Each wall is flat, endless, passes through zero and stands at right angles to its row. A trip goes straight from one point to another. Which walls does it cross, in order?
In the rows, 128 means zero.

Walls:
(1): [146  92]
(2): [132  97]
(3): [186 166]
Trips:
[125 196] to [133 133] => none
[168  81] to [121 155] => 2, 1
[95 29] to [178 220] => 3, 2, 1
[137  80] to [148 103] => 3
[148 104] to [71 86] => 3
[178 108] to [127  40] => 3
[ 93 130] to [168 170] => 3
[142  68] to [134  88] => none
[160  73] to [92 47] => none

Walls:
(1): [129 110 175  87  90 100 142  40 163]
(2): [114 137 140 164  83 132 173 129 133]
(3): [161 154 154  67 203 143  92 169 146]
(4): [176 140 145  40  67 184 141 149 194]
(5): [ 79 144 172  33  89 119  94 140 114]
(6): [135 185  67 186 189 102  74 128 137]
(7): [185 188 134 159 145  67 161 104 248]
Trips:
[170 136 120 147  84 119 196  52 212] to [ 52  97 141 110 114 192 148 137 170] => 5, 7
[159 118 169 171 110 125  67 132 177] to [157 110 182 173 104 130 148 234 162] => 2, 1, 6
[186  97 126 127 104 144  99 152 157] to [134 135 119 159 209 111 116 108 143] => 6, 4
[ 21 213 116 151 129 200  35 169 217] to [158  60 122 155 136  92 135 131 125] => 4, 5, 3, 6, 1
[142 151  92  93 157 174 105  94 186] to [127  96 120 168 144 175  86 118  73] => 1, 7, 4, 3

Walls:
(1): [143 191 106 183  98 118 137  98  78 134 171  73 207 178 113  79 130 182
 135 108]
(2): [128 152 141 119  72 201 130 176 135 130  75 120 125 174 136 155 130  81
  92 122]
(3): [172  77 123 174 183 190  60 196  72 134 115 131 136  75  42 145 111 178
 172 127]
(4): [136 119 157 128  92 124 113 111 174 102 137 107 137 146 115 154 128 120
 149  97]
(5): [146 150 159  81 149 141 124 106 148 135 101  58 120 122 137 125 148  94
 138 144]
(6): [102 152 171 102  26 124 108 145 218 140 115 155  70  93 122 122 128 184
 132  85]
(7): [104  93  93 136 162 203 177 178 107  99 102 190 197 129  97 169 172 194
 162 158]
(8): [133 126 124  72 114 182 141 190 155 183 158 193 162 100 169 110 115  40
 100 141]
Trips:
[ 68 188 104 156 114  63 137 134  69 173 168 148 165 160 115 159 151  43
 123  63] to [ 85 104 149  98 152 129  79 130 114  88 135  31 129  82 129 124  85  98
  63  94] => 4, 5, 8, 1, 3
[143 130 139 104 120 157 116 145  97 163 177 171 147 204 100 171  93 151
 103 172] to [108 160 121 125 110  97 151 151 113 117 117 138 134 133 120 132 127 115
 124 151] => 3
[102 111 199 121 115  97  99  99 133  24 167  82  85  65 165  83 155 154
 151 109] to [163 194  87  99 188 135  98 157 114 154 126 101 116  90 142 188 128 128
  64 132] => 3, 4, 6, 8, 2
